Rows are points. To make a cloud, some directions were put in groups of two or more. Within a group, all points are equally far from the middle, so they leave a hole (a ring in 2 directions, a hollow ball in 3). The other directions are filled evenly. Then the cloud was stretched, turned, moved and blurred a little. Count the holes, and give their numbers of directions, smallest first.

Cloud (22 x 3):
[[-0.2  0.8  0.1]
 [ 1.5  2.7 -6.1]
 [-0.9  1.9  1.1]
 [ 6.0 -0.3  1.9]
 [-2.2 -4.0 -1.7]
 [ 8.6 -1.9 -2.7]
 [ 7.3 -2.5 -0.5]
 [ 1.0 -5.3  0.0]
 [ 5.3 -3.2  0.2]
 [ 5.6 -0.6 -4.1]
 [ 6.1 -3.8 -4.5]
 [ 2.3 -3.5  2.4]
 [-0.6 -2.0  1.8]
 [ 1.9  0.8  2.4]
 [-0.6 -4.8 -0.9]
 [ 8.4  0.6 -0.8]
 [ 3.6  3.0 -3.9]
 [ 6.0 -4.0 -0.3]
 [ 7.0 -4.6  1.3]
 [ 0.5  0.0  3.1]
 [ 2.4 -0.9 -1.4]
 [-1.0 -7.9  0.5]]
Holes: 0

Cloud (28 x 4):
[[-1.1 -3.9 -6.3 -2.5]
 [-4.1 -0.7 -0.3  8.0]
 [-4.3 -2.7 -0.2  5.0]
 [ 1.0 -4.0 -6.4 -3.0]
 [-0.6 -3.3  1.7 -0.3]
 [-3.5  1.3  4.5  6.7]
 [-1.4  2.5 -5.2 -2.3]
 [-2.4 -0.4  5.8  7.4]
 [-2.9 -6.8  4.6  5.6]
 [ 2.9  0.5 -3.3  1.3]
 [-6.4  2.8 -2.0  4.2]
 [ 5.7 -1.7  2.1 -0.7]
 [ 0.1 -3.8  4.7  0.1]
 [ 4.4  3.2  3.0  0.6]
 [-3.1 -0.1 -4.7 10.0]
 [ 3.4 -4.5 -5.3 -2.0]
 [-2.2  2.8  3.1  0.2]
 [ 2.1 -2.5  1.1  4.0]
 [-7.2  0.7 -0.1  3.0]
 [ 0.5 -1.2 -0.6  1.6]
 [ 0.2  1.0  1.5  2.3]
 [-1.3  3.2 -3.3  0.5]
 [ 4.0 -4.4 -3.6 -1.1]
 [-3.0 -3.4  2.6 -5.9]
 [ 5.2 -0.3 -3.7  0.7]
 [-1.5  1.8  2.4  1.0]
 [-3.6 -3.8 -2.7  2.1]
 [ 3.6  2.6 -0.7  5.2]]
Holes: 0

Cloud:
[[ 3.1 -0.9  1.7  2.6]
 [-2.6 -2.9  2.3 -4.0]
 [-0.9 -3.8  4.8 -2.5]
 [ 1.1  6.8 -0.1 -3.9]
 [-6.7 -4.7  2.5  2.9]
 [ 2.0 -2.2  5.2 -0.3]
 [ 5.9  5.9 -2.0 -6.4]
 [ 0.2 -4.4  5.2 -0.6]
 [ 3.0  2.3 -1.6 -6.7]
 [ 0.6  1.4  3.8 -4.6]
 [ 1.1  5.2 -1.6  0.3]
 [-1.8  0.9 -4.4 -0.7]
 [ 1.4 -0.4 -0.6 -5.6]
 [ 4.0 -4.3  1.1  0.1]
 [-5.3 -6.6  5.8  0.0]
 [ 4.7  3.6 -3.6 -7.2]
 [-1.4  6.5 -0.3 -2.0]
 [-3.1 -5.1  4.7  3.3]
 [-0.5  2.7  5.3 -3.1]
 [ 1.2  1.7 -2.4  2.1]
 [ 0.7  0.2  0.8  3.0]
 [ 2.3  1.6  0.2 -6.1]
 [ 3.4  5.3 -4.7 -6.9]
 [ 0.4  1.2  3.5  2.3]
 [-6.6 -5.3  2.1 -0.2]
 [ 4.2  3.3  1.6  0.4]
 [-1.3 -0.4 -2.5 -4.7]
 [ 0.2 -5.3  1.2  1.0]
 [-4.8  3.1 -1.0 -4.7]]
Holes: 1 (3)

Cloud (52 x 6):
[[-1.2  5.6 -5.8 -0.8 -4.1  3.0]
 [-3.8  4.4  3.0  7.5  0.8  4.9]
 [ 1.8  0.1 -5.9 -4.6 -3.6  1.9]
 [-3.8  0.1 -2.3 -7.1  2.9 -2.1]
 [ 1.2  4.7  3.8  3.3 -7.1  1.4]
 [-4.1  3.5  3.3 -2.3  5.4  5.7]
 [ 0.7 -2.8 -2.8  1.6  3.1 -3.4]
 [-5.1  0.7  4.2 -0.7 -2.4  2.1]
 [ 1.1 -4.4  4.0  3.0  4.6  1.4]
 [-1.9 -2.4 -4.6  5.3  4.5 -0.2]
 [-1.2 -0.4  7.0  3.7 -2.9 -3.7]
 [-1.6  4.0 -5.7 -2.2  0.1  0.1]
 [-0.8  5.2 -2.4 -2.7 -2.3  5.2]
 [ 0.3 -0.1  0.4  6.5 -1.5 -1.1]
 [ 0.0  4.9  0.4  7.8 -5.2  3.5]
 [ 6.2 -2.7 -1.5  2.9 -4.5  3.9]
 [-4.8  4.7 -0.6 -4.0 -0.3  6.7]
 [ 1.5  0.2 -0.6 -0.3 -3.6 -2.4]
 [-3.0  2.5  0.5  5.8  5.4 -3.6]
 [-1.1 -3.9  3.1 -0.8 -1.8 -1.2]
 [-1.4 -1.1  2.0 -0.4  8.1 -2.7]
 [-0.1  3.2  0.8  5.1 -6.3 -5.5]
 [ 5.3  0.3 -2.1  5.3  0.4 -3.1]
 [-2.4  1.3  4.1 -3.3 -7.1  1.5]
 [ 2.4 -4.9  2.1  2.4  1.7  0.6]
 [ 0.3  3.5 -6.6  4.9  2.7 -0.4]
 [-1.4 -4.4  4.2  2.7 -0.3 -5.8]
 [ 0.2  0.0 -2.2  4.0 -0.7  1.9]
 [-3.9  6.9  1.9  2.8 -0.5  1.1]
 [ 4.1 -7.0 -2.3 -1.8 -2.7  1.9]
 [-4.0 -1.8  2.8  6.6  2.7  7.3]
 [-3.0 -2.6  0.8  0.0  1.5  3.2]
 [ 0.1 -4.9  2.3  5.1 -4.6 -3.0]
 [-1.3  4.5 -5.6  1.6 -5.1  3.9]
 [-1.6 -2.1  1.1 -3.8  4.4  2.3]
 [-1.1  3.0 -5.2  2.6 -1.4  2.6]
 [-4.4 -3.9  0.6  5.5  4.9  0.7]
 [ 2.4 -2.7  1.1  3.0  5.0  4.4]
 [-2.4  7.5  1.4  3.4  3.9  1.2]
 [-1.1 -0.9  4.1  3.5 -1.1 -1.2]
 [-1.1  5.1 -1.1  2.7  2.6 -2.4]
 [-0.2  1.5 -6.6 -1.2  1.0  5.6]
 [-2.9 -4.6 -5.7  4.3  1.0 -2.3]
 [ 1.3  4.9 -1.6  4.4  0.3  3.2]
 [ 0.3  5.5 -0.7  6.8 -1.1 -2.3]
 [ 0.2 -2.7  1.3  7.3  4.2 -4.2]
 [-4.4  2.3 -5.7 -3.3 -2.6 -4.8]
 [ 1.8 -1.6  4.0  0.7 -1.2  3.1]
 [ 2.6  5.2 -3.3  1.9  1.5 -0.8]
 [-2.5 -2.7  6.6  6.2  1.8 -0.6]
 [-1.5 -6.3  1.9 -3.5  1.3  3.6]
 [ 3.0 -3.6  6.7  2.2  1.7 -1.6]]
Holes: 0
